Each wall is flat, endless, passes through zero and stands at right angles to its row. A trip goes straight from one point to another. List the walls that it crosses, first one first.

Walls:
(1): [-46 -12]
(2): [-58 -34]
(3): [25 22]
(4): [  4 -21]
(5): [-9  1]
(6): [-33  18]
(7): [-58  14]
Trips:
[27 46] to [-14  -7] => 6, 7, 5, 1, 2, 3, 4
[48 21] to [-23  12] => 6, 7, 5, 1, 2, 3
[ 1 -9] to [39 19] => 1, 2, 3, 4
[69  8] to [ 20 -12] => none
[ 40 -23] to [55  3] => none
[20  2] to [  2 -35] => 3, 2, 1
[-14  -1] to [-25  20] => none
[20 14] to [10  9] => none

Walls:
(1): [ 11 -19 -33   2]
(2): [ 66 -23  18  -5]
(3): [ 21  -6  32 -40]
(4): [-34 -22  41 -11]
(5): [-27  -9   5  55]
(6): [ 13   0  22 -24]
Trips:
[45 48 -3  4] to [  5 -21   6 -32] => 1, 4
[ 1 -1 29  3] to [ 8 -9 53 -9] => 5
[-28   3   7  22] to [ -5 -35 -39  61] => 1, 4
[ 21  19 -26  -8] to [-11  17  52  -1] => 6, 3, 1, 4, 2, 5
[ 20  19 -47  31] to [ 10  23 -30  40] => none
[ 15  35   1 -11] to [-44  -3 -31 -28] => 2, 3, 6, 1, 4

Walls:
(1): [  1  27 -23   6  -3   2  47 -36]
(2): [  4 -52 -23  15  13   3  27 -27]
(3): [-28 -14 -43  15 -11  18  10  35]
(4): [-10 -39 -18  42  71  13   5 -28]
(5): [ -3 -42  21  22   8   9  24  15]
(6): [-42  20  42 -36 -18 -10  43  -1]
(7): [-10 -18  19 -15   5  -8  12   8]
(8): [-39 -16  22 -47  22   2 -19  -2]
(9): [ 30   1 -47 -20  42 -29  22  38]
Trips:
[-8 49 23 26  8 26 -2 -2] to [  9 -41 -57 -22 -23 -19  25  64] => 3, 9, 5, 6, 1, 7, 2
[-52  45  46   3 -55  12  11 -16] to [ 21  24 -41  -5 -11 -24 -49 -15] => 7, 8, 6, 9, 1
[ 59 -21  -7 -19  27  -9 -12   9] to [ 49  15 -20  -1  -5  16  31 -10] => 7, 5, 1, 4
[  9  13 -29  12  13  22 -10   3] to [-21 -22 -19 -18  -8  14 -55  19] => 2, 1, 8, 9, 4
[ 35  56 -21   0  69  33  -8 -63] to [ -9 -27  27 -24  15  -3  30 -64] => 8, 9, 6, 7, 5

Walls:
(1): [-43   1 -26  22  45 -25  17  19 -23 -53  46 -32]
(2): [-31 -17 -51 -38 -11 -27 -20  28  -4   6 -30  -6]
(3): [-46 -13  26 -18  26 -34   1  16 -25 -17   5 -24]
(4): [ -1   8 -25  39 -10 -20  13   2   8 -15  40  -1]
(5): [-28  30  20  -7  -8 -25  22 -28   5  -2   0  50]
(6): [-32 -18 -30 -42 -21   0  -9 -33   3 -10   4  33]
(7): [-15 -43 -18 -24  12  -8 -22   7 -42   1 -19 -28]
(8): [ 29   7  -2 -37  12  -3  10   6 -17  29 -69   0]
(9): [ 25 -23 -33  20  48  38  -1 -25  -8  -8 -22 -11]
Trips:
[ 43 -39 -36 -12 -13   2  36 -26 -31  53  -3 -60] to [  8 -34 -48  28  26  -5 -50  -6  -6  41 -33 -12] => none
[ -3  15 -52   5   7   3  14 -21 -36  53  -9  -8] to [ 14   5  36 -42   9 -33   4  27 -60   5   3  33] => 4, 5, 3, 9, 6
[ 60  42  -7  -6   2 -21  -9 -27  21  -3   5   6] to [-56  18  -6 -20 -21  -4  80   7 -40 -15  -8  15] => 9, 6, 1, 3, 2, 7

Walls:
(1): [-15 -14  -6  -6 -39  41  30  10  29  -8 -21 -49  18  63  13 -18  18  25]
(2): [ 38   5   3 -11  -2 -13  40 -36  19   3 -27  17  16  55  34 -58  15  12]
(3): [  2  -6 -56  16 -28  18  41   7  10  16   5 -25  -6   3  46   5  -1  -3]
(4): [-27 -18 -44  30 -10  -8  14 -48  36  19 -16  59  27  31  -4 -29 -12  23]
(5): [  4  31  49 -14  -4 -31  41  15 -35 -30  -9  40  -2 -14 -29 -24  25  23]
(6): [ -5  50  21 -37  -4   2  -1 -39  39  11  49 -25   2 -19  -4  -4 -16  32]
(7): [ 39  28 -11   6  20   3  39 -26   1  19  38  13  21 -22  53  35 -42  14]
(8): [-36 -35  34 -29  -2  31  38 -24 -16  16   0 -24 -24  16  26  -7   9  38]
(9): [ 10  -8 -44   1  17  -7  13  -1 -33  43  36  -7  16  -2   1 -22   2   3]
(10): [ 17  37 -56   9 -18  -7  -5  -8   0  33  -8  19   3 -12 -32 -11  23  30]
(11): [ 26 -26 -30 -15 -17  13  36 -26  43 -40 -21  -6 -14   4   3 -23   1   3]
Trips:
[ 10   0  50 -27 -11 -30  19  18   0 -32 -60  35 -17 -31  -8 -28 -18 -86] to [-40  -2  -8  14  33 -34  28  17   6  -6  48  21  27 -51  -6 -19   3 -22] => 2, 11, 9, 7, 4, 6
[ 16  18  16  28 -58  23 -66  29 -22 -14  -5 -43  23  29  30 -56  24  11] to [ 41 -27 -46   7 -15   9 -21 -19   8 -29   8 -33  32  38   8   3  -4  -5] => 11, 9, 4, 7
[-56 -25   0  -5 -71  -8 -30  19 -24 -31 -29 -21 -26   0  37 -26 -17 -13] to [ 30 -49  15 -40 -45  30  54 -24  10  50  -3 -10 -14   3   1  54 -14  10] => 7, 2, 6, 9

Walls:
(1): [-17  23   2  19   4   1  18 -13 -27  -5  22 -40  -6  35 -15 -13 -34  22
 -28 -10 -75 -22  12 -10]
(2): [ 28   2  42  28 -20  58   1  -2   6 -60 -24   0  -4 -14  -6  -5 -26 -59
   0  16 -29  13  56  19]
(3): [-15 -52  -7  30  14  -2 -27 -21  -5  41   8 -18   0 -38  38  19  -4   1
 -41 -11  27   2  61  20]
(4): [ 34  40 -31   4  44  50  29 -30   5   4 -42 -60  12  -5  16   0  25   6
   7   5  13   1  23   4]
(5): [ 14  14 -36  -2  60  26 -20 -29   2   2  15   1  14   1 -15   0  -5  -2
 -22  18  60  29  -4  14]
(6): [ 16  -2  20   5  29   7  -9  15 -16  19  10 -14 -33  25  -7 -29   1   7
 -35  40  -2 -23 -28  10]
(7): [ 11 -45 -21  39  24  13 -22   4  15  42  66  10  -4   8 -22 -19   9  -5
  10 -27 -27 -16  58   7]
(8): [-35 -10   4 -24  19  32   4 -30 -11 -40  14   8 -20 -24   7 -74  -2 -17
  -1 -27  32  68 -13  60]
(9): [ -5  27  18 -24   1  41  12  -9 -23 -26 -27 -38   3  -7 -27  20   5  32
  13 -10  10  -3  -6   2]
(10): [ 17 -33   6   9  -9  32  15  15  -9 -26   7  10   2  13 -29  -9 -16   8
 -15 -72  13  29  21 -27]
Trips:
[  0 -11  55   3 -45  12  -3  22 -30 -28 -80  16  25  24 -50  -4   0  11
 -45 -32 -20 -14  37 -31] to [-24  60   1 -31  26  24 -25   4   4  14  -1  19  29   8  -7 -13 -35  17
  20 -31  34  20 -68 -16] => 8, 2, 5, 1, 4
[  9 -32   6  45  15  11 -27  10 -48  18  13  14 -26  13  21   4  22  45
 -13   5  -3  11  35  -7] to [ -6  10 -30 -38   5 -46 -39  -2 -74  11 -11  30  -3  13  -1 -12  30   7
  10  56   6  10  26  -7] => 10, 1, 7, 3
[ 20  40  30  -2  21  18  37 -19  26  14 -14 -12  53  21  -7 -13 -15  26
  18  26 -13 -17 -11  -2] to [  0 -47 -17 -39 -10 -20  27  20 -50  -8   2 -31  10 -17 -54 -36 -26  56
 -34 -35  44   2 -56 -10] => 2, 10, 8, 4

Walls:
(1): [-20   3 -18 -36  48  18  21 -10  42 -18 -34  14 -16  20  11  40   6 -36
 -24  12  21  14 -10  16   2 -21  37  -7  36 -29 -38  23   4 -26   9  14
 -60   2 -20   2  17 -38  32   1  11  11 -12 -50]
(2): [  0   3   7 -11   1  46  42   5  12 -28 -21  20 -12  41  -7  31  -6  -4
  19  -6  42  42 -10  23  19   4  44 -14  24  54  52  16  14  13  -7   7
  -8   7   0  21  40 -41 -21 -14 -19 -44  39 -13]
(3): [ 31  -8  28  16 -17 -52 -18  -6  25  39 -54  19 -25  -3 -11  21 -33  46
 -16 -24 -35 -13 -16   9  43   0   8 -39  11  10  13 -21   6 -73  25  37
 -27 -25  47  22 -18  25  21 -25  58  -5  31  58]
(4): [ 41 -11   9   5  -1  27  27  12  24   5  30  17  19 -39  17  25 -32   6
 -42  -1 -17 -24  24 -20  17  15  55 -13  17  48 -22 -54  10 -12 -15 -21
  14  -7  20  -9  -2  40 -28 -32   7  28  14  -4]
(5): [ 10   3 -55  -7 -40   9  17   9  25  36   3  -6  -5  33 -19  57 -24  14
  -1 -34 -14  61  39  30  20  39 -42   7  30  14 -45  12  35  35  45 -30
  30  43 -28 -46  -7  29  35 -52 -34 -31 -11   0]
(6): [ -7 -38 -19 -26   7  30 -29   4 -37  -5   0  -1 -19  -5 -23  22 -31   5
 -18 -24  36 -34  30 -12  24  16  15  28 -20  -6  -3  31  -2  30  16 -34
  13 -26  21 -19 -36  33 -30  -9  20   7 -27 -42]
(7): [-45  -6  31  -9 -44 -22 -15  -1 -38 -27  15   9 -18  29 -50   2  11  14
 -10  -8 -11  11  19 -15   1  -2 -34  15 -27 -16 -22   4 -28 -38   9  32
 -10 -19  35  13   0 -55   3  42  -6  39   6  -5]
(8): [-16 -27   3 -21   9  16  -9  41  39   9  40 -18  26 -19  43   5 -12 -26
 -11  -4   4  40 -37 -22  -5 -19 -32  10 -15  30 -23  29 -20 -10  -7  11
  42  23  33   7  16   1 -10 -25  12 -66   2 -28]
Trips:
[  9   0   9  10 -28  -4  -6 -18  -4 -30 -17  -2   8  -2   9  33 -14  13
   9 -19 -23  10  13 -56 -33 -10 -27 -15  29   1  -1   2 -43  -8 -18  34
 -26   8 -22  13 -15 -27 -16  -7  41   2  -3  19] to [  5  -4  14 -48 -46   6 -16   7 -13 -13  -1  25  11  15 -24 -43  25  14
   1  42 -18   4 -46 -31 -33   9  -3 -55  12  12  10  11 -13  10 -40 -16
  -9 -27  23  -4  28 -11 -39  28   7 -11  16  -8] => 1, 8, 2, 3
[-36  16 -59   4  57 -44  -3 -22 -33  20 -24  10  21  19  -5  12 -28  24
 -64 -32   5  -7  19 -15   8  36  25  12  25   9 -45  -7  39 -19 -17   2
   3  -5  70  13 -12  -2 -23 -15 -36   3  49 -71] to [-10 -39  50  -9 -62  -2  54  -8 -50  20  -2 -37   4 -35  27   9 -31  33
 -33   4 -42  -3  51 -42 -16 -40 -27 -10   2   3  31 -18 -41 -19   0  11
 -29   6   2  38  -6 -21  -4 -19  19  23 -14 -55] => 2, 8, 5, 1
[-22  15  -9  17 -27   0 -46 -39   2 -24  -5  40 -40  -4  33 -15  38  63
 -20 -39 -15  -9  42   6   4 -61  -8   7 -30  10   6  20  36   3 -25 -37
   8  29   2   1  11  12 -19  24 -29  15  15  19] to [-15  24  17  20 -27 -26  14 -12 -38 -18  14  -5  -4  -5  -2 -36 -30 -15
  13  21 -33  13 -42  26 -35  37 -12 -23  -8 -33  38  28 -33 -58 -24 -37
   4 -45  23   8  27   0  40 -39 -35  15  55  -8] => 6, 3
